Rows are points. Before rounding, the points of a table are all equally far from one centre. They may lie mostly on one side of it. Write the centre, to within rounding.
In the rows, 128 means zero.

Points (6 x 3)
[[189 119 144]
 [108 116 113]
 [154 154 159]
 [150 169 137]
 [124 153 148]
 [184 154 113]]
Centre: [150 126 124]

Points (12 x 6)
[[138 142 148 112 163 148]
 [166 105 155 131 115 109]
 [ 93 141 145 107 118 120]
 [183 124 151  89 143 128]
 [186 137 128  89 140 106]
 [149 122 111  74 150 102]
 [179 143 125  72 132 106]
 [153 156 115  77 155 118]
 [163 154 121  94 164 136]
 [123 164 152  85 137 142]
 [129 140 155  74 127 103]
 [130 116 145  72  82 113]]
Centre: [144 130 123 105 115 133]

Points (16 x 9)
[[129  83 142 121  89 154 140 117 106]
 [137  85 150 148  94 146 157 150 118]
 [155  71 136 110 112 148 106 144 111]
 [177  74 137 135  83 131 158 114 124]
 [173 111 143 119 102 157 148 132  92]
 [145 102 155 133 120 184 128 124 139]
 [156  61 143 140  92 141 105 134 137]
 [145  89 169 125  96 120 113 145 111]
 [159  79 159 114 104 141 128 116 108]
 [153  77 142 137  74 128  89 123 138]
 [162 120 158 176  83 150 142 118 142]
 [143 112 128 161 109 170 115 143  96]
 [155  86 144 159  71 133 102 123 117]
 [185  93 118 150 109 139 150 157 102]
 [174  78 130  98  80 137 147 127 134]
 [152 106 143 147 100 158  83 155 156]]
Centre: [151 118 119 134 109 127 127 127 139]

Points (18 x 12)
[[131 130  88  95 131 122 153 113 176 122 138 109]
 [ 97 118 117 116  92 157  69 104 158 142 103 138]
 [ 78 102 148 113 130 147 129 114 183 144 137 135]
 [ 78 100 177  94 110 117 107  93 135 115 116  89]
 [ 98 101 100 118  87 142 130 118 174 145 129 105]
 [ 73 110 175  85 107 116 101  92 151 132 128 138]
 [103 133 107  91  95 102 132 110 184 139 125 128]
 [ 99  89 113 137  95 151 117  93 161  85 141 105]
 [ 84 122 126  96  78 126  90 100 172 123 133 137]
 [ 76 104 119  85  98 107 127 101 172 141 121 136]
 [ 67 140 124 116 121 112 115  94 176 126 125 146]
 [ 84  94 143 109 112 150 129  95 179  96 129 127]
 [ 72  93 120  96 121 122 159 113 126 102 116 142]
 [ 66 113 135 116  97 139 112  93 163 133 101 139]
 [ 97 116 138 106 109  79 116 112 185 126  97 110]
 [ 79 111 131 123  79 124  93 104 163 152 147 142]
 [ 81 115 150  96  83 150 113 102 163 110 142 133]
 [ 77  94 171  80  97 121 109 133 125 114 126 125]]
Centre: [126 110 132 120 126 118 110 110 130 124 128 126]

Points (19 x 14)
[[155 144 147 135 112 164  83 110 141 118 203 159 108 120]
 [129 140 195 140 122 157  90 119 138  92 169 131 136 120]
 [154 170 145 108 120 106 101 132 163 104 131 140 133 106]
 [138 163 143 132 125 111  73 100 140 120 162 132 138 105]
 [106 113 146 107 127 134  97 144 176  98 200 132 138 114]
 [138 139 148 144 123 124  64 128 147  94 184 112 140 111]
 [162 136 167 116 106 131  60 134 120 108 138 138 130  96]
 [128 139 158 130 131 143  63 155 146 115 189 119 132  91]
 [121 135 142 139 125 155  90 125 107 108 166 110 167  85]
 [131 155 140 129 132 165  78 118 132  90 194 148 140 121]
 [125 141 136 147 128 156  88 131 119 122 191  88 167 129]
 [118 153 155 149 104 174 100  95 136  93 162 130 145 147]
 [145 137 159 133 152 166  84 147 149 103 176 132 176 124]
 [117 130 140 144 144 129  54 109 142  99 191 115 119 118]
 [190 160 146 129 120 146  89 122 122  87 173 106 123 132]
 [134 134 156 125 149 118  96 145 156 115 189 132 156 158]
 [127 149 143 106 100 150  77 130 147 119 169 154  99  76]
 [122 131 183 138 137 145  96 116 155 116 182 148 150 109]
 [118 142 156 127 115 144  88 149 127 107 194 129 149 105]]
Centre: [138 115 129 118 138 160 110 128 143 128 138 115 109 130]

Points (24 x 20)
[[143 161  86 163 142 121 118 138 126 149  87  63 118 110  84 110 122 155
  147  95]
 [148 131  87 154 149 123 136 127 123 117  83  77 126 108  93 103 113 155
  170 141]
 [114 142  79 147 143 131 140 143 132 116  85  62 135 130  86 120 143 169
  152 133]
 [121 129  90 154 118 126 131 157 137 127  64  64 138 129  89 102 149 130
  139 124]
 [130 139  86 176 148 113 136 124 157 121  80  71 123 121  84  98  98 160
  161 121]
 [125 136  79 162 159 141 150 134 118 141  92  78 119  82  91 128 102 166
  160 108]
 [126 135 115 173 146 136 135 129 105 135  96  79 138 123  65 121 112 149
  161 160]
 [134 139  99 172 143 158 147 125 118 129  65  83 135 117 106 108 124 127
  129 121]
 [112 109  89 152 150 155 165 138 108 120  93  81 129 115  86 109 128 173
  131 123]
 [113 118 103 135 152 156 134 119 137 114 123  64 149 112  77 106 105 133
  180 130]
 [119 142  76 171 181 130 143 138 125 124  85  50 124 106  98 102 117 125
  147 145]
 [129 124  92 132 165 115 137 145 119 133  97  98  99 106  76 135 106 174
  158 146]
 [131 122  81 168 135 119 155 136  97 107  87  74 114 103  94 114 122 148
  154 141]
 [114 114  86 161 140 111 125 141 134 128  79  46 151  95  90 110 122 128
  141 124]
 [133 143  97 152 154 153 129 125 117 121 103  70 120  98  68 112 121 153
  155 130]
 [132 123 106 170 152 118 127 125 127 115  88  58 132 109  94 115 129 153
  142 131]
 [144 146 111 148 133 130 131 144 126 121  94  76 153  91  98 110 112 142
  153 134]
 [116 121  90 157 146 100 139 132 101 131  77  78  98 101 112 100 102 148
  152 124]
 [125 141  76 153 142 105 102 147 115 115  98  61 117 102 101 107 109 156
  159 103]
 [137 144  77 162 136 115 148 152 120 125  85  90 112  78  85 141 107 143
  154 141]
 [118 142 102 178 137 119 153 137 119 109  81  82 121 100  71 128 126 153
  152 116]
 [127  98  78 178 134 116 133 115 104 118  87  93 107  99  74 127 105 139
  157 131]
 [119 109  81 139 130 121 138 160 132 109  88  77 111  83  84 124 107 138
  163 142]
 [120 128 101 146 159 121 142 149 114 122  93  64 144  89 103 129 104 144
  165 146]]
Centre: [114 124  79 158 150 121 140 154 131 143 129 105 128 138  92 117 109 118
 141 115]

Points (29 x 24)
[[163 152 113 136 177 121 162  98 104  73  81 114 113 147 142  87 153 122
  105 115 124 175 119 116]
 [144 162 119 116 178 128 157  79 101  82  99 139 110 107 150  79 123 128
  136 121 109 187 133 122]
 [129 143  98 103 183  99 159 128 122 106 110 126 102 109 162 100 157 115
  141 113  93 169 122 142]
 [156 152 105 122 180  95 170  86 111 122 102 138 118 108 163  93 150 129
  114  95 126 175 128 135]
 [154 157  94  91 152 101 162 100 123  77 109  96 128 117 164  79 169 124
   93 110 107 138 132 120]
 [141 162 112 122 196 106 181  88 109  99 108 128 113 109 126 103 145 122
  118 118  82 173  99 110]
 [142 144 115 132 189 135 182  81 109  88 142 116 123  98 141 113 142 134
  106 121 101 163 128 121]
 [171 123 104  99 209 120 155 104  91 109 124 123 111 101 151  87 123 135
  119 113 122 176 136 110]
 [154 153 132 117 160 107 165 122 110 102 102 131 130 103 160 110 150 124
  109 141 113 165 141 133]
 [145 149 107 123 185 103 144 107 114  97 128 134 139 110 162  96 151 129
  113 128 117 177 122 120]
 [155 143 132 133 181 127 141 104 121  87  99 137 139 121 167  94 122 130
  112 101  59 166 100 111]
 [152 158 110 105 206 132 134  86  67 101 117 117 129 110 155  88 132 134
  115  99  89 177 131  99]
 [142 165  81 112 184 115 146  98  98  94 102 107 106 119 139 103 168 116
  131 131  90 180 113 111]
 [151 137 109  87 184 120 152 112 119  89 131 100 136 111 159  66 148 110
  116 128  96 173 108 129]
 [154 145  84  99 174 115 128  80 105 109 104 132 122 132 183 103 153 105
  139 122 116 152 130 126]
 [167 152 116 134 187 144 150 109 124 128 110 127 119 106 171  99 159 132
  102 149 106 157 128 133]
 [135 121 130 117 172 112 174 113 101 103 143 117 122  96 152 115 120 139
  112 124 106 175 131 151]
 [147 149 108 118 153 127 145 106  74 100 131 122 110  85 156  93 172 118
  142 108 113 165 127 114]
 [135 131 129 105 194 118 130 100  92 109 113 109 113 113 142  78 162 110
  125 140  83 163 118 141]
 [176 142 120 107 164 126 148 100 111 121 100 154 123 114 144  98 150 101
  140 108 129 171 128 113]
 [150 161 128 105 194 134 136  92  73  89 117 118 123 123 183  95 135 156
  113 102 106 164 122 119]
 [151 163 122 121 187 119 156 140  70 111 101 127 114 108 173  79 137 118
  125 141  94 163  97 119]
 [163 116 115 132 155 123 145 113 130  98 119 105 130 121 156  77 146 119
  108 144 115 167 127 101]
 [142 137  88 106 170 112 126  99  93 106 122 127 105 138 180  69 149 116
  101 112 118 168 132  87]
 [149 157 100 102 184 112 173  89  97 110 122  86 114 104 164  64 138 154
  102 146 100 128 114 109]
 [148 154  97 104 181 140 168 126  92 124 112 116 106 124 147  92 165 104
  113 145 125 163 106 101]
 [134 166 116 109 184 149 160 107 101  81 125 136 103 123 150  89 173 146
  126  81  84 137 116 139]
 [150 146 116 131 200 110 130 102 109  67  86 117 110 135 140  94 149 118
  109 126  89 161 100 121]
 [130 129  89  97 196 136 136 100 105  89 115  97 114 128 166  96 131 131
  117 139  87 174 136 117]]
Centre: [161 158 100 118 151 129 141 110 100 116 124 111 100 129 136  92 109 119
 106 103  93 136 118 135]

Points (31 x 24)
[[130 105 147 161 107 153 108 114  80  99 105 145 183 133  84 153 173 118
   97 122 174 133 117 128]
 [118 131 102 147 111 144 137  99  77 127  64 128 165 128 111 147 164 165
  120 123 131 141 152 119]
 [131 102 119 158 132 140 119 106  81 109 126 161 194 124  66 150 182 132
  109 115 133 141 123 111]
 [148  97  99 164 105 153 114 104  87 122  99 148 189 101  85 124 173 110
  135 117 128 121 166 122]
 [158 144 118 165 132 163 139 103  64 112 113 137 201 111 126 118 167 124
  114 107 154 125 158 107]
 [154 118 142 160 125 132 112 101  69 103 126 116 183  90  87 162 149 117
  119 120 164 161 146 107]
 [139 103  92 147 105 166 133 121  80 114 124 133 203 134 103 138 189 122
  120 112 142 158 146 106]
 [133 153 119 179 112 126 114  99  82 138  94 132 178 141  86 120 173 124
  114 131 133 148 139 133]
 [104 109 124 139 107 129  91  99  69 143 123 148 177 108 109 129 190 140
  112 132 138 149 153 136]
 [140 120 126 178 109 119 129 133  90 125  88 135 189 118  80 140 174 110
  122 116 146 158 131 114]
 [144 114 125 163 122 145 119 104  81 135 135 150 200 101  96 146 167 138
  128 135 140 158 138  95]
 [155 115  98 149 105 175 104  99  88 114 127 148 198 114  99 146 158  89
  130 111 146 144 180 129]
 [144 120 120 153 100 125 122  86  64 119  98 124 181 123  89 113 163 112
  142 112 142 161 150  89]
 [129 121 112 160 107 154 117 107  67 120 126 143 196 114 108 131 161 113
  121 116 147 159 152  82]
 [156 129 124 159 144 131 102 112 101 117 100 149 199 106 106 140 159 130
  135 150 166 145 157 105]
 [149 118 111 145 127 166  89 112  76 132 112 130 197 114  78 128 164 124
  123 104 153 148 138 106]
 [116 120 123 165 132 162 107  98  81 116 137 137 188 105  98 130 159 133
  130 115 153 146 155 119]
 [143 146  80 145 126 149 110 116  91 111 116 157 202 114  92 151 156 128
  136 137 147 132 170  96]
 [134 123 112 171 108 113 113 101  91  79 104 136 203 117 114 121 166 113
  117 124 155 125 140 100]
 [132 107  96 145 126 137 113 109  53 116 123 147 193 157  56 141 163 102
  137 116 122 124 165 107]
 [131 151 105 168 124 148 122 107  96 114 106 143 195 126  89 131 158 135
  116 134 172 139 151 132]
 [137 113 117 136  96 150 136 103  89 125 110 120 184 122  96 126 149 113
  120  95 189 138 156  85]
 [119 131 109 164 111 159 133 127  87  93 103 158 178 109 123 137 189 131
  122 118 150 127 134 131]
 [121 146 106 159 117 135 116  88  85  86 109 143 178  99  75 136 161 108
  133 105 134 116 143 136]
 [134 101 114 176 141 116 112 104  74 123 131 145 187 122  95 117 182 121
  112 108 134 146 129 115]
 [131 129 122 162 143 141  92 119  69 114 121 139 179 110 103 130 174 123
  129 138 149 141 163  89]
 [149 111 113 147 125 166 108 106 102  92 128 159 211 108  86 151 164 128
  114 101 155 138 144 120]
 [137 147 122 168 110 163 115 100  91 137 116 159 193 103  91 136 153 144
  128 107 143 146 151 126]
 [139  99  90 144 100 158 139 111  95 118 111 135 198 117  75 123 168 137
  123 115 129 132 161 107]
 [141 121 119 179 126 160 123 104  94 111 135 119 165 129  90 123 162 135
  135 100 125 137 166  96]
 [136 113 110 154 146 146  95  89  97 121 131 127 164 114  94 128 171 133
  106 117 153 138 167  94]]
Centre: [155 123 129 119 113 121 121 117  85 121 121 137 169 140 117 153 149 122
 123 112 133 118 148 130]
